Each row is a point. Each copy is the shape, with its points in the same order, stretched, turned, moved and blurred by noise. Say if it was mirrored as well.

Shape, 8 rows:
-0.13; 0.31
1.03; -0.08
-0.45; -0.17
-0.17; 0.48
-0.42; 0.39
0.07; -0.13
0.23; -0.23
-0.32; 0.51
Copy 1 (8 x 2):
-0.07; 0.48
0.95; -0.17
-0.51; 0.09
-0.09; 0.64
-0.34; 0.63
0.02; 0.03
0.14; -0.12
-0.23; 0.71
Copy 1 is: only turned
Copy 2 (8 x 2):
0.14; 0.16
1.18; -0.58
-0.26; -0.05
0.11; 0.40
-0.05; 0.48
0.07; -0.31
0.36; -0.42
0.01; 0.54
Copy 2 is: only turned
Copy 3 (8 x 2):
-0.01; 0.40
1.15; 0.18
-0.20; -0.17
-0.06; 0.52
-0.28; 0.34
0.28; -0.01
0.43; -0.10
-0.24; 0.55
Copy 3 is: only turned
Copy 4, 8 rows:
0.08; 0.44
-0.99; -0.07
0.52; -0.05
0.10; 0.64
0.38; 0.53
-0.02; -0.04
-0.23; -0.12
0.30; 0.63
Copy 4 is: mirrored

Shape, 6 rows:
0.18; 0.48; 0.23
-0.71; -0.65; 0.19
0.31; 0.11; -0.49
-0.15; 0.48; 0.01
-0.30; -0.20; -0.57
-0.62; -0.40; -0.06
Copy 1, 6 rows:
-0.08; 0.62; 0.14
-0.54; -0.89; 0.01
0.61; 0.15; -0.20
0.03; 0.34; 0.44
0.44; -0.50; 0.07
-0.23; -0.68; 0.13
Copy 1 is: mirrored
Copy 2, 6 rows:
0.11; 0.49; 0.06
0.41; -0.90; -0.27
-0.63; 0.25; -0.11
0.17; 0.46; -0.17
-0.50; -0.22; -0.63
0.15; -0.57; -0.46
Copy 2 is: mirrored

Shape, 8 rows:
0.21; 0.10; -0.30; 0.28
0.30; 0.31; -0.21; 0.09
0.62; -0.43; -0.28; -0.17
0.47; 0.32; -0.22; 0.42
-1.06; 1.08; -0.18; 0.22
0.02; -0.04; 0.33; 0.20
-0.14; -0.55; 0.16; 0.11
-0.38; -0.22; 0.02; 0.75
Copy 1 (8 x 4):
0.10; -0.01; -0.23; 0.49
0.13; 0.10; -0.34; 0.36
0.24; -0.51; -0.45; -0.10
0.26; -0.04; -0.38; 0.70
-0.74; 1.32; 0.41; 0.70
0.30; 0.02; 0.28; 0.21
-0.11; -0.39; 0.53; 0.21
-0.17; -0.15; 0.45; 0.87
Copy 1 is: only turned
Copy 2, 8 rows:
-0.04; -0.25; -0.39; 0.23
0.13; -0.01; -0.32; -0.08
0.50; -0.74; -0.13; -0.06
0.20; 0.14; -0.27; 0.27
-1.25; 0.55; -0.46; -0.37
-0.16; -0.09; 0.18; -0.04
-0.19; -0.54; 0.32; -0.02
-0.59; -0.37; 0.21; 0.55
Copy 2 is: only turned

Shape (10 x 6):
-0.27; 0.17; -0.18; 0.06; 0.09; 0.38
-0.90; 0.40; 0.82; 0.37; -0.26; -0.08
-0.09; -0.42; -0.34; 0.47; -0.10; 0.05
0.23; 0.64; 0.21; -0.62; 0.74; -0.18
-0.49; -0.20; 0.44; -0.50; 0.13; -0.29
0.24; -0.31; -0.30; 0.16; 0.53; 0.54
-0.04; -0.06; 0.38; 0.22; 0.28; -0.15
-0.09; -0.20; 0.00; 0.59; -0.50; -0.55
0.33; -0.11; 0.08; 0.01; -0.64; 0.60
-0.10; 0.13; -0.41; -0.09; 0.00; -0.94
Copy 1 (10 x 6):
-0.29; 0.24; 0.36; 0.17; 0.02; -0.13
-0.94; 1.04; -0.21; 0.42; -0.33; 0.57
-0.34; -0.39; 0.14; 0.31; -0.35; 0.20
0.61; 0.47; -0.43; 0.19; 0.53; -0.39
-0.22; 0.30; -0.52; -0.26; 0.08; 0.36
0.15; -0.36; 0.39; 0.33; 0.47; 0.01
-0.09; 0.18; -0.32; 0.47; 0.09; 0.38
-0.33; -0.10; -0.33; 0.47; -0.95; 0.40
0.29; 0.13; 0.74; -0.08; -0.55; 0.27
-0.07; -0.12; -0.76; 0.16; -0.63; -0.31
Copy 1 is: mirrored
Copy 2 (10 x 6):
-0.17; -0.01; -0.53; -0.20; 0.35; 0.04
-0.53; 0.98; 0.22; -0.10; 0.01; -0.31
-0.36; -0.55; -0.57; 0.22; -0.11; -0.31
0.11; -0.12; 0.57; -0.68; 1.00; -0.03
-0.53; -0.19; 0.63; -0.45; 0.04; 0.11
-0.28; -0.63; -0.53; 0.10; 0.60; 0.34
-0.42; -0.07; 0.29; 0.04; 0.27; -0.22
-0.20; -0.17; -0.07; 0.30; -0.46; -0.78
0.48; 0.08; -0.35; 0.30; -0.08; 0.38
-0.04; -0.58; 0.13; -0.49; -0.06; -0.95
Copy 2 is: only turned
Copy 3 (10 x 6):
-0.24; 0.05; -0.05; -0.11; -0.59; 0.19
-0.42; 0.05; 0.59; -0.13; -0.75; -0.78
-0.17; -0.28; -0.08; 0.57; -0.43; 0.14
0.03; 0.51; -0.07; -1.00; 0.40; 0.06
-0.70; -0.17; 0.29; -0.66; 0.21; -0.12
0.27; -0.38; -0.42; -0.06; -0.54; 0.25
-0.01; -0.21; 0.11; -0.08; -0.17; -0.44
-0.20; -0.16; 0.36; 0.84; -0.07; -0.22
0.14; -0.38; 0.59; 0.33; -0.59; 0.68
-0.48; 0.60; 0.03; 0.20; 0.55; 0.01
Copy 3 is: mirrored
Copy 4, 10 rows:
-0.01; 0.31; -0.07; 0.25; 0.01; 0.44
-1.16; -0.09; 0.47; 0.21; -0.63; 0.69
-0.13; -0.30; -0.63; 0.57; 0.19; 0.05
-0.25; 0.54; 0.91; -0.31; 0.82; 0.03
-1.02; 0.06; -0.08; -0.46; 0.33; 0.18
0.42; -0.09; -0.27; 0.29; 0.75; 0.53
-0.55; -0.33; 0.24; 0.19; 0.42; 0.24
-0.67; -0.57; -0.30; 0.59; -0.13; -0.48
0.38; -0.54; -0.20; -0.11; -0.53; 0.06
-0.77; 0.33; -0.11; 0.34; 0.48; -0.90
Copy 4 is: only turned
